Each row is a point. The window is the flat piece filled in between its corners: a triangle in 3 columns, a solid with four corners in 4, and so on. A path goes straight from each point to the next, and from the last back to the first. List the points from which the path goes on through the window.
In the rows, zero is written as 128.

Window (3 x 3):
[[112  96 122]
 [ 71 170  96]
 [182 143 182]]
Path:
(1): [ 89 202 181]
(2): [ 55 109 155]
(3): [169  97  98]
(4): [122 155 105]
(5): [ 78 150 123]
(6): [  7 163 101]
(7): [110 151  52]
(8): [170 134  98]
Through the window after points: 2, 4

Window:
[[201 117 105 189]
 [177 152  64 201]
 [ 75 162 150 103]
 [ 36 113 134 110]]
Path:
(1): [133 146  75  72]
(2): [ 68 159 178 140]
(3): [ 25 134 145 191]
(4): [ 58 111 127  91]
(5): [116  91  50 109]
(6): [ 91 174 159 179]
(7): [163 145 156 195]
(8): [151 121  89 134]
(9): [175 143  55 163]
(10): [161 162 117 184]
(11): [116 157 141 181]
(12): [200  98  75 124]
Through the window after points: 1, 3, 5, 7, 11

Window (6 x 6):
[[ 63  77 147 126 127 185]
 [128 151  94 110 201 156]
 [188  73 183  97 127 173]
 [104 103  22 178  39 106]
 [156 166 201 184 122 126]
 [210 201 139 112 142 186]]
Path:
(1): [178  75  64 205 107 171]
(2): [170 128 168 176 138 162]
(3): [111 223 194 153  80  73]
(4): [134  99 169  88 102 138]
(5): [134  91 153 145 139 187]
(6): [180 140  70 188 119 211]
(7): [159 163 156  78 121 121]
(8): [128 131 112 122  87 133]
Through the window after points: 2, 4, 6, 8

Window:
[[249 186 110 142 172 114 150 131]
 [165 201 166  89 214  49 172 152]
 [129  73 170 106 131 126 169 119]
 [ 61 104 109 130 169 208 147  74]
 [ 95 104 168 125  83 146  96  86]
 [ 97  60 187  97 140 131  87 166]
 [126 105 109  50  64 143  95 107]
 [168 210 126  87  95 128 162 172]]
Path:
(1): [116 115 107 154 123  99 113 163]
(2): [169 138 156  75 115 131 123 131]
(3): [196 173 162  85 127 134 138 127]
(4): [122 137  87 153 165 100 148 144]
(5): [181 136 118 103 144  85 156 153]
(6): [187 173 175 126 191 202 154 116]
(7): [203 187 179  86 185 161 157 152]
(8): [141 107  90 127 142  49 143 144]
(9): [ 82 107 114 146 135 127 130 115]
(10): [117 135 175 120 146 167 141  99]
(11): [186 164 152  82 157 180 141 126]
(12): [153 183 112 128 125  83 134 143]
Through the window after points: 3

Window (9 x 9):
[[111 133 113 174 135 179 143  41 130]
 [153 173 162 136  96 103 113 249 140]
 [148 134  93 134 127 105 102  78 109]
 [132 119 182 124 126 133 130 116  87]
 [ 92 134 109 143 171 124 142  80 120]
 [ 96 116 112 163  97 115 177  78 180]
 [ 92 103  98 138 116 135 115  98 210]
 [164 110 114 158 138 102 131 159 198]
 [128 146 184 177 121  96  92 162 102]]
Path:
(1): [ 76 163 176 123 150 132 130  60 160]
(2): [166 175 155 119 127  82 127 138 202]
(3): [125 133 127 155 103 125 121 181 121]
(4): [117  80 105 146  87 121 152 148 133]
(5): [155 192 170 147 143 123  86 116 171]
(6): [169 147 156 123 131 123  83  52 185]
(7): [117 121  93 147 120 113 127 104 126]
(8): [103 112 117 152 146 132 130 108 122]
(9): [117 193 142 144 160  89 132  85 140]
(10): [136 168 140 132 123 117 107 135 183]
(11): [163  45  94 182 148 102 161 153 169]
(12): [134  99  89 172 110 145 127 114 147]
Through the window after points: 2, 6, 8, 10, 12

Window:
[[133 186 165 146 162 127  98 188  28 109 171]
 [127 130 146 120  94 140  62  51 175 145 105]
 [ 99  83 103  45 240 173 181 137 134  72 183]
 [174 115 148 137  80 162 124 134 161 144 165]
 [119 171 100 119  83 194 151 113 182 135 149]
 [121 214 192 249 194 101 143 115 156 101 142]
 [ 91 137 144 161 200 198  91 121 170 183 172]
 [183 156  99  22 176 178 210 127 159 188 195]
 [ 96  88  83 178 132 119  54  62 148  67 203]
 [ 84 144 134 172 107 120 223  74 160 154 111]
 [130 103  59  79 120 170  69 156 176 198  95]]
Path:
(1): [133 148 127 140 154 174 121 122 117 120 142]
(2): [111 139 134 111  90  91  48 142 180 142 241]
(3): [ 85 147 115 109 150 116 139 151 186 162 197]
(4): [141 164 115 144  99 207 137  93 154 118 129]
(5): [172 141 108 137 154 194 161 108 139 141 123]
(6): [ 87 158 159  54 107 118 140 161 178 204 163]
(7): [109 146 115 117 127 129 136 129 162 131 173]
(8): [167 106 135 129 147 180 151  96 108 103 119]
Through the window after points: 3

Window (12 x 12):
[[167  99 165 161 159 155 157  69 121  42 105 212]
 [125 171 133 171 113 159 134  91 102 117   7 191]
 [104 140  77 100 169 141 146  90 134 141 148 143]
 [ 97 117  90 107 122 126  70 118  88 137 157 101]
 [137 157  76  48  94  74  53  90 154 224  50 110]
 [117 116 131  91 125 147 158 152  77 105 181 193]
 [153 147 160 150 133 176 139 111 191 105 152 153]
 [ 75 138 118 102 103  49 108  94 108 209  88 106]
 [102  89  91 130 158 117 101 161 161 140 152 178]
 [117 118 158  94 195 168  97 115 109 169 183 148]
 [103  56 131  93 146 191 144 124 141 134 163 139]
 [156 150 165 155 168 146 175 136 133  29  26 171]]
Path:
(1): [153 118 106 125 133 123 131 122 119 154 130 132]
(2): [146 122 104 160 148 148 159 109 124 126 129 148]
(3): [ 88 132 126  69 156 134  96  97 144 113 129 169]
(4): [ 56 124 159 125 134 132  99  82 141  68 116 175]
(5): [143 113 121 133 152 150 146 130 118 128 138 165]
(6): [128 111 104 122 137 136 128 122 132 156 144 142]
(7): [ 51 104 177  27 178 138  88 102 143 102 150 143]
(8): [ 88 142 152  85 130 157 117  99 139 100 102 164]
(9): [166  83 116 159 181 149 164 150 127 121 132 146]
(10): [126 139 103 134 125 134 144 126 116 148  89 138]
(11): [ 72 157 162  95 134 111  85  91 140 136  92 159]
(12): [ 62 135 145  83 148 156 106  90 139 132 134 165]
(13): [182 104  92 152 130 116 106 138 114 163 151 125]
(14): [193 107 132 166 124 162 154 130 117 166 104 148]
(15): [112 121 133 107 162 156 126 110 131  88 137 174]
(16): [ 63 145 140  76 130 163 104 108 156 139 110 163]
Through the window after points: 2, 8

Window:
[[183 116  65 155 137  79 144 173 134 153 148 149 134 186]
 [111 121  90  61 103 192 155 169 151 102 119 140  76 177]
 [130 113 124 130 107 173 128 140 124 223 170 137 100  70]
 [151  98 111 135 156 153 209 159 108 120 188 148 191  68]
 [ 75 249 173 197 117 144 131 167 127 123  64 131  79  68]
 [151  79  73 148 155 105  70 132 138  45 110 143 126 118]
 [121  82 173 187 154 152 110 169 126 183 149  89  89 185]
 [ 84 143  56 115  96  89 159 106 142 109 177 124  76 100]
 [ 95 188 161  86 229 144 126 187 114 130 146 162 163 146]
 [191  58 207 102 115  82 110 182 151 116 116  92  66 188]
 [100 185 120 142  72 114  91 119 172  94 151 153 184 134]
 [146  25  82  40 132  82 124 160 155  93  87  31 128 170]
 [169 144  44 105 155 157 116 163 120  73 156  81 102 139]
 [157 178 197 155 135 136 130  92 104 118  95 165 164 160]]
Path:
(1): [138 110 132 105 182 148 133 118 189 125 149 109 112 116]
(2): [135 145 118 140 127 127 143 186  85 123 122 135 113 141]
(3): [ 88 119 108 118 107 118 105 194  61 127 143 124 128 131]
(4): [212 117 176 121 197 154 175 111 203 126 110 123  80 153]
(5): [168 144 128 117 193 149 147 148 178 154 122 131 133 145]
(6): [109 115 130 140 114 109 106 159  89 110 144 110 120 127]
(7): [154 114 124 110 108 152 117 167  74 147 142 137 136 102]
(8): [112 114 107 135 156 134 139 130 189 138 145 126 100 126]
Through the window after points: 7

Window, 14 rows:
[[200  87  99 183  83  86 105  55 128 154 162 112 143  82]
 [147 178 145 128 146 125 145 150 103 170 101 132 181 145]
 [ 18 132 207 156  33  81 115 140 110 104  84 117 115 126]
 [ 53  86 198 101 113  91 125 116 146 158 172 145 166 120]
 [112 102  98  75 175 144 163 219  73  33 139 103   7 101]
 [153 133 100  96  95  57 185 123  87 103 168 143 116 148]
 [134 135 195  97 178 152 106  89  95 108 140 142 138 164]
 [125 134  72 197 111  95 113  59  40 153 167 101 120 135]
 [ 65 154 193 178  94  86 146  68 152 158 130 147 121 117]
 [ 75 118 105 150 165 146 171  67 122  57 145 108 159 164]
 [164 101 106 181 130  83  34 143  89 152 114 196  87 106]
 [ 84  63 125  62 118  93 159  62 141 141 142 110 100 171]
 [127 110  19 164  87 183 134  84  43  90 157 146  81  87]
 [ 60 132 117  54  87  78 105  78 165 128 166 116 138  96]]
Path:
(1): [102 124 161 107 156  90 159  96  95 108 124 153 122  85]
(2): [113 113  96 153  52 152  76 141 157 128 151 117  95 167]
(3): [ 75 136 123 128 106 122 145 142 137 129 171 121 101 193]
(4): [ 96 129 148 120 118  92 142  95  85 102 118 141 136 110]
(5): [ 83 103 133  91 133  89 131  93 105 133 136 125 137 107]
(6): [123 141 139 121 105 130 136 121 143 125 150 126 111 168]
(7): [147 138 136 139  60 110  85 130 134 112 212 131  96 174]
(8): [ 70  97 111 130 140  95 160  85  98 132 104 121 123  90]
(9): [117 109 131  85 143 103 119  94  66  97  85 125  87  72]
(10): [114 142 112 124 127 126 163 182 128 114 178 121 115 161]
(11): [ 92 139 112 132 101 140 145 119 155 146 209  86 103 165]
(12): [ 86 106 159 101 120  85 156  71  93 101 110 138 156 110]
Through the window after points: 5, 9

Window, 14 rows:
[[ 65 176  62 132 213 110  89 176 168 149  74 122 204 145]
 [141 155 182 143 101 164 106 163  61 113 178 118  82 153]
 [163 106 118 145 119 176 217 163 155 108 207  91 131 118]
 [132 143 137 121  86 138 169 103  49 144 166 117 114 217]
 [131 190 180  70 143 128  89  87  83 200 100 121 161 130]
 [ 76 100  16 116 168 159 107 177 177 203 121 106 124  93]
 [102  73  86 115 118  78 152 171 167 116 181 128 120  99]
 [145  74 135 159 164 142 144 101  91 102 218  77 108 150]
 [134 161 108  65 212 125  93 147 162 160  66 141 116 183]
 [192 142 150 103  89 134  80 131  91 137 165  72 151 201]
 [ 78 134  50  74 176 151  79 137 156 117   7 121 170 110]
 [100 150 204  99  96 147 128 113 112 138 167  45 101 195]
 [146  75 198 119 120 145 158 174  57 150 161  81 136 182]
 [ 93  82  88 163 145 152 107 138 213 162  99 159 153 126]]
Path:
(1): [111 138 107  80 144 154 114 135 118 162 137 121 162 147]
(2): [124 145 153 123 145 122 106 125 119 185 105  98 116 124]
(3): [130 126 108 139 136 121 156 104 137 163  95  94  79 121]
(4): [108 143 121  82 135 184  78 184 134  94 179 135 218 164]
(5): [111 108 171  80 117 141 112 139  95 143 189 116 135 191]
(6): [161 176  88 158 134 146 186 111 117 151 100 100 127 118]
(7): [150  68 138 182 114 112 192 154  98 103 104  61 101 123]
(8): [ 89 165 120  71 133 172  75 131 128 155 182 136 155 162]
(9): [119 130 145 131 133 146 123 152 128 134 181 142 157 172]
(10): [137 105 126 121 121 131 144 141 110 149 148  66  95 130]
(11): [166 111 127 183 106 160 117 127 110 159  64  92 109 113]
(12): [ 69 150 100  35 199 117 122 147 175 141 175 165 162 210]
Through the window after points: 1, 5, 11

Window:
[[136 149 128 155 100 139 151 130 119 109 105  63 162 143]
 [121 127  91  93 174 107 124 125 151 166 158 124 140 126]
 [100 122 109 118 108 108  96 113 140 112 156 146 144 188]
 [124 134  74 136 167 131  94 115 156  87 135 177 123 139]
 [ 72  84 122 109 124  94 134 145 147 106 197  18  93  95]
 [177 126  98  98 137 118 144 141 121  91  99 128 124 168]
 [101  81 141  80 154 151 112 137 145 164 114 171 120 156]
 [139 166  93 143  92 140 132  93 175 127 160  92 108 133]
 [163 159 141 161 145 102  98 100  82 249  86 152  89 148]
 [ 92 142 109 136 105 129 140 159 128 172 112 185 109 172]
 [ 62 152 117  72 144 145 150 122  88 119 124 131  76 133]
 [130 157 106 139 141 135  81 144 166 130 153 121 124 192]
 [132 146  87  83 148 108 103 122 140 124  69 132 119 122]
 [155 217 120 107 141 119 121 119 192  92 145 189 120 114]]
Path:
(1): [118 114  96 107 113 129 111 140  99 151 145 127 127 134]
(2): [118 143 128 147 175 107 129  99 160 131  81 114  93 170]
(3): [112 121 110 127 147  95 154 118 141 122  94 122 104 193]
(4): [118 138  97 101 132 150  93 131 114 138 144 120 126 108]
(5): [138 150  90  99 102 129 116 147 150 128 180 128 102 114]
(6): [ 84 135 151 133 174  92 136 103 166  94 120  87 122 132]
(7): [118 144 103 140 178 113 164 102 190 116 116 141 100 156]
(8): [127 127 103  97 134 132  94 135 127 138 143 143 135 134]
Through the window after points: 5, 7
